Every row gives one point. Any point is a mix of the corners, with weights that add up to 1. It lies inside the corners' shape when no weight is negative. Is each point inside? If not, which corners have a negative weight?

Corners:
(1): [-38  49]
(2): [ 41 -19]
(3): [-16 -55]
Points:
[-12 -49] -> inside
[5 5] -> inside
[-15 -47] -> inside
[  9 -49] -> outside (1)
[-18  59] -> outside (3)

Corners:
(1): [-35 -47 -42  10]
(2): [-18  26  58  -4]
(3): [ 29 -58 -49  15]
(4): [-13  39  25 -44]
(5): [  3   1  71 -60]
Points:
[ 30 -96 -74   5] -> outside (2, 4)
[-30 -40 -32   5] -> inside
[-22  -8   5  -6] -> inside
[-23  21  59 -47] -> outside (3)
[-7 -6 21 -8] -> inside
[  8 -47 -18   6] -> outside (4)
[ -4 -10  45 -16] -> outside (4)

Corners:
(1): [ -30 -101  -47  -39  -46  -93   72   59]
(2): [ 15  13  53 -24   6  39  -4  66]
(3): [ 60 -64   9 -15   1  46  20  54]
(4): [  8  10  20 -56   2  26  -9 -13]
(5): [-20  13  15  44 -41  -1  -8 -27]
(6): [-33  53  27  47   4 -20  66 -56]
(7): [ 50 -22 -53   2  42  30 -26  82]
(8): [ 17 -28  51 -22  24 -22 -18   1]
(9): [ 45  29 -36  43 -46 -60  43  -3]
Points:
[  7   2  11  37 -41 -36  28  -9] -> outside (4, 7)
[-19  21  47  52 -64   3  69   3] -> outside (4, 7, 8)
[17 17 34  3  9 23 -2  9] -> outside (1)
[ -1 -24  26  -9   5  14   1  15] -> outside (9)
[-11   2   4   5 -16 -29  20  -3] -> outside (3)
[-18 -47 -16  14 -38 -70  66   9] -> outside (2, 4, 7)
[  1  -2 -37  49 -12 -53  34   5] -> outside (2, 3, 4)

Corners:
(1): [-11 -16   9  22 -48 -96  28  49 -32 -22 -63]
(2): [ 40  42  -3 -10 -32  -5 -14 -23  38 -47 -23]
(3): [ 38  40  85 -38 -26  77 -11  -8  29 -49 -31]
(4): [ 11  19  42  29 -52   7  15 -35  38  11 -69]
(5): [-11   5  39 -35 -32  49 -37 -64  12 -29 -60]
(6): [-30 -26  58 -96 -14   2  24 -47  65 -14  55]
(7): [-46 -21 -30  12 -79   8   3   0 -23  56  -1]
(8): [  8  89   3  19  15   1  -2  16 -27   0 -80]
(9): [ -5  15 -51  13 -34 -40  78  -8 -74 -14 -15]
(10): [-71   0 -20  39 -38 -30  34  10 -18 -25   1]
(11): [ 60  20  18  30  26  12  -3  -7 -40 -22 -29]
(12): [ -2  51  -3  37 -37 -46  12 -22 -94  -1   4]
Points:
[ -9  14   6  -1 -34  -7  16  -4  -7  -1 -11] -> outside (5)
[ 44  58  22 -52  39  58 -13 -53  -8 -64  44] -> outside (1, 4, 7)
[-24  -3  -9   5 -55   5   6  -7 -17  23 -11] -> inside
[  9  24  20   4 -31  -7  11  -6   0 -17 -41] -> inside

Corners:
(1): [ 13 -17 -24 -14 -32   2  -5 -58  -5   7  13 -35   7  -2]
(2): [ -3 -10 -12  11 -18 -31 -56 -20  -3  -1 -15 -33 -33 -21]
(3): [-10  35 -22  23 -26 -27  12  16  19  16 -21  19  16   6]
(4): [-28  -2   4   2 -34 -29  -8  16  20   5  12  32  18  -7]
(5): [ -6  -9 -10   0  -2  25  16  28  18  20   6 -44   5 -24]
(6): [ 16  -1   0 -29   4 121 -63  11  13  10 -14  32 -11  -9]
(7): [-14   1 104  10  -1 -31  -4   1   4   2 -35 -30  25 -22]
(8): [  7   9 -27   9  46 -15  -4  -8   8  -4 -37  69 -45  11]
(9): [  4  16 -28   9 -32 -26 -14  13 -35 -37  21 -39   5  30]
(10): [-10  -8  28  13 -42  47   1  33 -27  39  10 -50   6   3]
(11): [  5   4  -2 -26 -16 -13  16  23 -23  12 -17  -3   6 -14]
(12): [  4  70 -29  -4 -38 -30 -42 -21 -76 -25  37   3  18  21]
(13): [  4  17 -22 -31  -4 -29  16 -20  17  21   2   2 -28  47]
(14): [-51   8 -28  -4 -28  -5  -6  26 -21   4 -17 -45  17  -8]
(15): [ -3 -21 -13   2  22 -18   0  25  18  30 -12  14  11  11]
Points:
[ -8   0  -3  -4 -15  -3   0  15   3  10  -1  -6   6  -9] -> inside
[ -9  11 -27 -10 -20  17 -19  -6   0   9   0  16  -9  -6] -> outside (7, 9, 15)
[ -5   6  11   1 -21  -7 -10   1 -13   4  -1 -20   7   1] -> inside
[  3  26 -47 -11 -11 -33 -32 -20 -20 -12   2  30  -3  21] -> outside (5, 7, 10)
[-15   4  -2  17 -20 -35  -2   3   0   9   2 -23   2   8] -> outside (6, 11)
[  7   6   0  -6  -5  -2 -12  -7   2   8  -5   5  -5   6] -> outside (14)
[ -3   3  11  -6 -12   9  -9   6  -2  14  -7 -11  -2   5] -> inside

Corners:
(1): [-30   7  75  46   6  -6   8 -18  12 -13  36   0  51  -9 -24 -17  -8  14]
(2): [ 82 114  15 -60 -18  -8  23  58  15  81  69 -12   2  74 -11 -23  13  10]
(3): [ 29   5 -63  19 -56  -9   4 -93  21  -9 -15  23   8  19   9   5  66  68]
(4): [-46  29 -49  37   3  29  17  -1 -32 -48  18 -57  -8 -49 -64 -30 -24 -73]
(5): [-15 -63 -17 -18 -30  16 -78 -24  -1  32   3  35 -31 -44  14  27 -83  13]
(6): [-47 -62  60  39   4  69  25  47 -19  47 -69  17  67  48  20 -36 -51   5]
(7): [ 28 -25   0 -21 -20 -55  -2 -54  -6   8  31 -58  24  64   2 -16 -44  31]
(8): [ -81  -61   19   38  -32   80  -18    2  -28   28    4 -108    7   66
  -84    3   43  -40]
(9): [ -2 -53  19 -40  -8 102  60 -25  29 -57 -19  60  40 -48  -5  32  46  -9]
(10): [ -1  67  25 -27 -98  42   4  48  21 -12 -47 -35  66  41  45  18 -18  54]
(11): [ -8 -37  -6  13  -2  58   2  -1   3 -80   4  23 -73   1 -29 -45  11  16]
(12): [-28   5  50 -76   0  46  19   2 -25   0 -64 -24 -25 -47  -1  31 -26 -26]
(13): [ 41  -3  17  41  51   3 -46 -59   8  24  51 -48  60  93 -75  -6  14  63]
(14): [  6 -18  83 -45  -1  66 -47  23  -7 -44 -22  70  20  60 -33  53  -3 -45]
(15): [ -7  28   0   2 -33  64 -76  -3 -15  11  34  -1  51   4  38 -31  34 -31]
(16): [-15  -7 -58  80 -24   0 -52   6 -12 -45  38   2  18 -30  76  54  27  13]
(17): [ 42 -34   8 -16 -61  29 -33  41 -40 -61 -28  37  32 -28  12  25  18  16]
(18): [ 38 -23 -44  38  -8  -4 -32  41  54 -43 -10 -36 -37 -40 -18 -70  16 -41]
(19): [-13 -56 -41 -46   4 -50 -40  22  22 -11 -20 -16 -24  39 -47 -15 -16  66]
Points:
[ -6   3  41  -6 -41  43  15  29   3   9  30 -34  80  70 -23 -34 -33  51] -> outside (3, 12, 14, 16, 18)
[ -4 -13   9  -6 -15  16 -15   6   0 -20  -3  -1  13   8 -13   2  -2  10] -> inside
[  1 -14   6   4  -2  21 -19 -13   1  -9   8 -15  10  24 -26  -7   2  17] -> inside
[  25  -28  -51  -48    4   70  -55  -32   -5  -14   24   -7  -72   -5
 -108   -5   75  -41] -> outside (1, 6, 7, 10, 16)
[  0 -20  22 -12 -19  34 -20  -1   4   9  -5  -9  13  31 -14  -2   1  18] -> outside (4, 16)
[ -1   3  -1 -23 -22  23  15  12  20 -36 -22  31 -14 -31  29 -17 -26  -1] -> outside (8, 13, 17)
[ -9 -16   2   0 -10  20 -11  12  -1   3  -8  -7  14  18 -12 -13 -12   9] -> inside
[ 12   5   4  -1  -5  22 -19   9   9 -16   0  10   9  -5  -7  -6   2  13] -> outside (7, 8)
[  5 -18 -40  19 -26  54 -26  12   9 -32  -3   8   1   8 -13  -7  34  -4] -> outside (1, 7, 12)
